Every row gives one point. The window is the flat piece filled in between its corners: a triangle in 3 columns, a solid with four corners in 4, and so on. A path goes straight from each point to the next, and from the last back to the first. After which points does the path pass through the window?
In the rows, 100 means zero.

Window (3 x 3)
0:  68  51  94
1:  74 101  69
2: 122 102 160
Path:
(1): 131 105 110
(2): 122  90 111
(3):  71 110 128
(4):  58 128 124
(5): 115  86 109
(6): 84 54 90
(7):  61  61 108
(8):  82 115 125
Through the window after points: 2, 4, 6

Window (4 x 4)
0:  54  92 120 127
1: 130 136  90 115
2:  73 112  40  96
3: 127 106  94 128
Path:
(1):  53 107  72 133
(2):  64  87  93 107
(3): 116  85 122 103
(4): 110 120  95 150
(5): 109 111  82 152
(6): 132 106  99  99
(7): 131  99  79  78
(8): 107 136  45 139
Through the window after points: 5

Window (6 x 6)
0: 176 134  72  58 126  86
1:  99  99  98 151  61  68
2: 117  45 146  80  86 110
3: 115  97  68 107 153  97
4:  67  97 126  88 123  84
5: 114  95  45  95  59 121
Path:
(1): 115  87  72  73 111  86
(2): 101  73 101  98  68  79
(3): 125  86 134  95  71 118
(4): 104 125 120  96 110 126
(5): 106  59 115  79 100  80
(6):  89  66 112  73  94  54
(7):  81 136 116 133 127 126
(8): 115 124 106  87 104 156
Through the window after points: 4, 6

Window (9 x 9)
0: 118  92 129 115 106 108 129 149 131
1: 135 129  51 139  25 130 120 100  75
2:  77 113  51 100 115  67  77  74 106
3: 132 116 118 128  56  77 132  86  97
4:  62  85  89  62  81  81  91 100  97
5:  90  74 141 108 104 109  67  98 127
6:  89 117 158  68 140 123 106  96 169
7: 161 100 157  82 118 113 113 122 106
8:  81 180  51 123  50  67  68  97  76
Path:
(1):  77  99 117 101 113 114 110 104  87
(2): 124 116 116  68  88  94  80 111 168
(3): 141 110  81 110  45 101 109  97 125
(4): 113 118 104 126  77 115 114 105  74
(5):  40 138  89 117 102  99 111  97  53
(6): 119 104  82  72  59  70  69 102 131
(7): 161 111 107 104  47  88  90 104 155
(8):  78 130 129  98 109 128 118 114  77
(9): 102 115 111 107 102 109 113  99 102
(10): 125 129  75  78  70  75 100 113 151
(11): 122 107 111  74  80  65  72 111 168
(12):  95 126 131 109 116  99 115  98  80
(13):  51  89 101  90 108 114  98 102  71
(14):  96 102  86  62  60  60  89 100 126
(15): 156  99 105  88  73  75 101 113 152
(16): 108 116 120 111 102 102 113  93  79
Through the window after points: 3, 5, 13, 15

Window (11 x 11)
0: 149  75 128  86  88 195  93  81 139  61  57
1: 103  97 125 116 116  98  75  54 127 151 105
2:  68 123  90  40 111 111  91 128  83 115  90
3:  87 105 129 135 155 121 109  72 116 108  95
4:  98 119  91 142 115 111  71  53 137  97  80
5:  92 137 103  57  52  93 126 119  80  75 120
6:  69  88 106  64  78  79 106 101  70  66  87
7:  50  95  82  60  70 152 117 126  48 107  99
8:  84 125  92  89 162 110  87  42  48 145 116
9: 131  70  82 129 133 119 117  61 147  98  85
10: 120 107 102 111  71  76  98 135  80  81  84
Path:
(1):  94 117 108  81 102 109  95  73 106 129  79
(2):  98  69 102 118 134 118  85 102  98  91 141
(3):  91 112 101 130 120 118  64  75 120  94 100
(4): 103 114  90 107  97 103 110  60 118 101  66
(5):  88 103 123  88  71  96 128  89  93 105  56
(6):  82  93 102  81 105  93  86  89  85  88 107
(7):  63 101  74  87 137 109  57  79 101  90 127
(8): 107 114 120  96 107 115 115  73  79 146  82
(9):  89 115 120  95  90 114 155  58 104 113  58
(10): 109  92  99 107 125 117  76  74  98 100 112
(11):  94  87 105  82 121 108  71 106 111  95 135
(12):  88 129 105  88  96 111 121  87  91 115  69
(13):  93 120 116 125  90 132 139  67  93 131  55
(14): 103  88 110  98 143  87  63 118 112  64 132
(15): 111 104 120 119 123 125  68  91 115  86 129
(16): 107 109 114 101 121 113 106  67 115 106  74
Through the window after points: 1, 3, 5, 7, 11, 13

Window (14 x 14)
0: 119  65  64 107  90  93  52  72  85 138  65 116 104 146
1: 104 122 120 144  84  74  42  81  55 101  89  69 103  86
2:  89 107  89  62 103  90 142  83 113 137 121 103  95 117
3: 104 116 163 149 121 107 142 126  40 104  66 129 160 116
4: 134  87 122 103  59  80  68 116  62 105 101 118 108  76
5:  86  57 103 137  60  42 106  51  96  46 149  89 144 119
6:  95 111 131  77 110  79  88  82 144 104 104 125  89  79
7:  87 113  93 119 136  82 101  83  79  99 121 127  92  76
8:  80 127  69 143 113  92  53 112  60  94 119  74 171 118
9:  88  97 167  79 114 112 108 136  86 163 160 119 101 121
10: 147 105 112 140 114 108  76 136  94 134 126  77  90  87
11: 106 103 104  90 100 119  92  78 103  40  84 103  68 137
12: 126  54  52 136  31 155  78  41 110  98 100 105  98 122
13: 119 139  93  86 102 114 126  88 121 154  99 170  70 150
Path:
(1):  81  82 104 121  69  92  87 102  99 109 113 114  92 103
(2):  80  88  98 117  68  83 118 108 101 116 107 112  88 127
(3): 145 109 114  90 123 104  67  61  84  70 114 103 121  90
(4): 148 126 106 102 100  95  98  33  57  97 112  87 119 120
(5):  59  60  94 132  90  91  57 149 118 107 100 111 109  90
(6):  96  87 104 128  77  97  82 113  80 114 107 114 103 111
(7): 142 100 108  75 100 103  84  52  93 106 113 105 116  96
(8): 151 125 108  64 136 114 112  61  93 126 103 102 126 119
Through the window after points: 2, 6, 8
